Each wall is flat, endless, passes through zero and stands at right angles to its row. A trip goes straight from one point to another. Which walls does it cross, in order?
In the rows, 128 means zero.

Walls:
(1): [141 126 118]
(2): [132 196 128]
(3): [ 88  68 124]
(4): [166 112 106]
Trips:
[ 84 192  71] to [ 82 136 167] -> 3
[199 183  68] to [155 128 114] -> none
[171 169 192] to [119 111 182] -> 2, 3
[120 116 131] to [145  84  41] -> 4, 1
[112 108 144] to [ 97 134 202] -> 2
[151 172 185] to [188 155 183] -> 4, 1
[214 139 109] to [157 151  88] -> none

Walls:
(1): [119 171 100 125  53 222]
(2): [136  72 174 121 168 165]
(3): [162  56 149  83 126 118]
(4): [ 66 165 139  80 109 136]
(5): [151 133 120  62 165  75]
(6): [187 109 148 121 127 127]
(7): [175 127 166  96 128 204]
Trips:
[ 85 123 148 114  79  43] to [128 170  23 135 162 143] -> 3, 1, 4
[105 178 134 176 182  91] to [184 143 200 117 175 117] -> 2, 6, 7, 3
[137  99  17 166 128 178] to [ 88 165 159 156 186 111] -> 1, 4, 2, 5
[106 145  83 113 154 142] to [159 127 133 143  88  52] -> 1, 4, 6, 3

Walls:
(1): [120 123  79 136  29  92  99 146 141]
(2): [140  51 128 111 108 112 167 129 152]
(3): [145 152 160 161 117 110 192 155 156]
(4): [ 78  77 169  63 159 148 157 125  33]
(5): [161 120 158  75  69 222  95 135  91]
(6): [122 110  65 141 158 126  29 194 166]
Trips:
[136  57  97  55 158 135 185 134  86] to [ 71 212 128  37 189  64 166 129 175] -> 5, 3, 2
[167 159 116 141  97 186 141 151 196] to [ 38 188 234 144 113 173 147  74 123] -> 6, 1, 4
[140 134 195 161 137 159 132 126 105] to [ 62 136 101  73 170 162  85  77 114] -> 3, 6
[183 142 165 132 142  82 148  80 121] to [ 98 161 111 134  72 197 111  32 151] -> 2, 5, 3, 1
[150 105 130 104  85 124 133 139  92] to [153 155  35 119  32 110  65 148  97] -> 6, 4, 2

Walls:
(1): [ 92 162  25 110 170 164  88  84 233  73 125 104]
(2): [116 123 115 125 185 124  97 123 159 106 101  59]
(3): [ 55 187 116 117 153 142  99 126 247 124  88 146]
(4): [230 110  94 151 103 141  78 163  76 210 146  70]
(5): [165  82 148  96 103  50 134 118 124  94 144 141]
(6): [125  63 204 177  99 130  96 164 104  91 113 174]
Trips:
[146 162 167 135  81 108 122 141  80 132 113 144] to [118  93 120 111 106 188 186 129 105 104  81 173] -> 4, 5
[175  89 140   7 130 134 118  76 174  65 129 125] to [ 76 181 136 176 164  56  79  75 115 163 209 107] -> 5

Walls:
(1): [130 121 158 129 110 186 193 101 105 162 110 138 131 134 129 107  73 100]
(2): [119 133  82 145 149  93 102  94 118 114 103 139 138  95 102  80  93  64]
(3): [ 96 141 129 148 136  99 113 104 140 158 105 130 182  77  99 159 150 129]
(4): [147 102 186 121 135  98 131 161 129 202 107 155 125 174 142 138 107 144]
Trips:
[141 144 116 158 150 154 123 161 116  93 117 119 137 123 138 146 101  70] to [100 130 115 111 129 135 110 113 116 115 120 139 166 131 137 151 130 120] -> 3, 1
[129 101  96 126  86 112 108 137 140 146 154 114 134 103 110  66 161 109] to [ 89 137  77 137 118 141 151 249 123  66 186 100 150 121 125 117  99 120] -> 3, 2
[ 89 161 169 119  66 114 125 126 103  91 170 171 146 195 156 115 164 139] to [145 125 135 138 153 121 126 164 104 157  97 193 124 115 108 130 169 132] -> 3
[152 120 127 120 143 119  96 149 170 128  99 154 152 144 115 121 134 120] to [117 122  86 150 139 107 130 152  95  89 115  92 109  97 112  97 144 130] -> 4, 3
[ 87 100 143 102 102  89 143 111 100 122 195  62 138 173 110 120 149 108] to [127 119  70 106  82 118  97 118 101 125 129 129  85 110  94 132 152 108] -> 2
[128 100 120 123 119 109 123 162 124 113 118 150 146 117 153 149 135 126] to [118 145 106 164 142 158 121 115 140 143 119 157 147 112 139  78 136 158] -> 2, 4, 1
[164 104 131  94 131  95 140 108 141 111 134 135 148 135  69 107 138 120] to [116 129 108 112 161  70  92 130 145  98 142 160 131 116 168 133 130 129] -> none
[131 140 121 137 126 124 155 138 111 109 142 126 126  86 128 106  93 135] to [146 139 136 178 110 161 164 105 132 118 118  84 107 148 156 174 116 121] -> 2

Walls:
(1): [108 161 190 153 154  95 157 103 237 108 125 100 109 103 117 139 157 110
 156 111  93 147 129 110]
(2): [144 152 159 178 131 161 126 139 207 217 136 197 113 152 102 117  69 177
 141 124 135  76  97 141]
(3): [115 182 138 108 144 128 151 166 181  85 114 121 175 104 171 179 121 193
 122 163 192  62 151  74]
(4): [ 94  76 158 157 143 107 122 249 189  93 112  82 163 161 133 126 137 125
  51 174 156 195 117 117]
(5): [125 138 117 155 119 106  74 102 124 115  82 122  86 125 207  66  96 128
 133  84 108 128 166 126]
(6): [120 174 125 100 104 156  70 174 151 159  98  80  97 153  94 151  86 110
 121 170 115 187 133  64]
(7): [161 133  84  82 128 118 106  71 195 147  73 155 128 108 110 146 139 105
 100 126 110 113 135 119]
(8): [ 96 130 133 100 109  73 115  92 125 130 143 120 135 108 167 176 101 137
 140 107  85 202 133 152]
(9): [102 187 144 132  89  99 115 132 104  59 139 116 108  92  94 138 127 119
 174 103 139  99  63 176]
Trips:
[139 105 165  75 217 161 133 147 146 214 170 176 158 101 123 128 143 127
 134 231 135 177 104 114] to [132  98  92 147 117 218 115 135 103 131 121 119  80 206 123 139 165  79
 167 155 164 151 151  77] -> 3, 7, 2
[108 108 113 152 136  77 184 107 143 138 178 108  98 103 151 123 161 163
  85  77 142 110 174 126] to [174 128 126 121  82 152 125 159 168 142 124 180 130 108 125 159 117 197
 168 131  79 173  91 116] -> 2, 7, 5, 6
[170 185 150 146 116 104 172 169  70  61 133 142 102  99 165 174 112 171
 109  58 128 117 123 123] to [137 113 136 106 145 126 109  67 140 150 177 130 105  98  72 123 141 108
 161 184 122 135  70 123] -> 1, 5, 3, 2, 7, 6
[103 122 163 121 109 128 124 109 125 155 187 148  88 117  61 131  34  59
 150 124 112 104 110 154] to [123  94  82 159 135 129 143 109 140  89 167 101 133 123 189 163  86  94
 135 141 144 132 117  59] -> 2, 5, 3, 9, 4
[136 110 122  96 108 192 107  89 191  95 117 185 126 113 182 149 111 138
  88  67 161 140 132 119] to [146 133  83  92 110  62  73  92 105  98 108  91 182  85 133 132 174 128
 166 205 113 140 159 179] -> 1, 2, 9
[ 72 180 140 166  97 165 181 144 192 236 171 159 133 126  95 169 122 160
  78  86 136 180 120 132] to [149 144 111  65 167 166  99 141 187 170 121 179 151 120 129 200 121 117
  96 136 179  84 120 105] -> 7, 8, 1, 4

Walls:
(1): [177 181 150 118 105 113 120 123  73  97 139  62 171 168 156 125 129 176
 123  89 179  54 169 126 153 131 181 128 113 108 146 178 122 146 138 139
 187  97 138 165  38 133  56 129 147  91 126 127]
(2): [ 95 128 107 125 141 185 138  85 102 120 224  83 121 131 163 151  48 130
 116  75 110 125 151 123 140 160 140 140 129 147  82 139  80 118 127 186
 160 134 109 103 129 146 104  74 136 175  62 112]
(3): [ 85 166  93  68 145 121 135  64 116  93  76 165 101 101 115 144  92 161
 130 146  96 161 128 132 153  59 145  58 171 173 145  96  83  73  94 112
 189 114 127  81  90 132 142 113 198 105  95 100]
(4): [109 113 147 179  99 125 128 102  60 148  78 129 185  69 162 147 131 150
 183 103 179  85 151 127 113 157 103 122  93 171 136 181  86 139 103  66
 156 126  97 159 148 161 136 117 160 161 153 116]
(5): [127 123 150 130 114 153  95 128 129 112 137 147 159 148 116 137 101 129
 143 169 134 173 111  79 120 107 132 166 114  74 157  83 106 121 128 165
 158 112  54 141 129 103  58  63  72 156 118  36]
Trips:
[190 131 119 136 181 144  75  68 136 160 154 166 108 153 103 100 140 131
  62 160 137 128 177 154  67 222 158 144 188 111  75  73 116 154 128 170
 116 128 117 117 138 105 167 130 126  76 128 114] to [101 141 218 110 146 143 134 118  89 127 138 139 170 126 127  88 142  92
 114 127  66  64 159 132 165 153 123  57 116 144 107  93 158 141 180 168
 197 119 116 111 148  95 226 144 138 109  98 104] -> 3, 1
[147 163 211 168 130 163  97 122  98 183  91 210  90 159  71  87 174 176
 149 124 160 118 110 164 148 153  84 121 147 151  92 168 189 163 112 101
  61  94 145 106  81 118  40  83 154 128 192 128] to [154  74 148 166  72 152  90 114  91 126 128 130 143  99 118 160 138  86
 118 130 117 149  60 131 140 141 100 130 143  43 154  42  82 154 130  98
 152 163 107 120 136 102  95 180 126 172 204 146] -> 5, 1
[129  58 139 114 116 131 114  97 121 129 159 147 157 119 151 147 149 189
  70  19 102 102 136 160 174  99  88 155 145 102 130 159 145  55 146 146
 154 115  71  75 159 105 111  97 127 161 128 120] to [160 111 129 105  63 162 156 174 102 116 198 120  91  93  92 139 118 124
 178 125  96 164 168 126 153  93 106  51 112  70 110 141  98 163  92 113
 128 159 135 170  95 146 138  82 110  82 119 119] -> 4
[ 89  93  92 152 108 172  94 196 171 102 152  87 165 114 103 142  97  77
 171 159 128 129  86 155 135  92  58 172 146 155 137  84 113 168 122 122
 148 166 153  94 120  81 133  70 119 105 117  51] to [203 144 141  85 190 157  89 135 175 131 105  99 148 150 137 139 193 129
 161 105 114 152 130 113  80  79  72 113 111 142 152 149 143  66 157 177
 112 111 162  77  98 139 127 177 161 125 131 111] -> 3, 2, 5, 1
[ 64 174 136  49  77  99 141 168 156  81 157 142  88 146 172 205 144  82
 132 108 121  95 117 107 118 102 210 128 181 173 119 135 108 119  94 189
 137 149 113  73 118 115 149  99  84 106 105 159] to [134 130  81  97  67 162 103 161 109 106 124 169 103 112 101 140 127 110
 106 140 136 136  95 115 179  97 127 110 165 132 136 128 123 163 171  68
 146  59 138 120  62 128 125 210 144 127  66  58] -> 5, 2
[144 179  84  60 191 156 140 112  92 146 139 118  84 100 157  67  99 153
  91 128 146  97 112 149  96  99 117 147  96 103 113 116 109 169  55 101
  98 169 174 146 105 157 118  92  82 122  77 103] to [138 162 132 180 155  85 166  84 194 105 128 139 151 110 134 100 157 123
 118 210  69  98 123 141 122 131 102 158 133 168 135 130 100 116 121 150
 143 105 117 115 137  18  91  61  67  71 131  29] -> 5, 1, 2
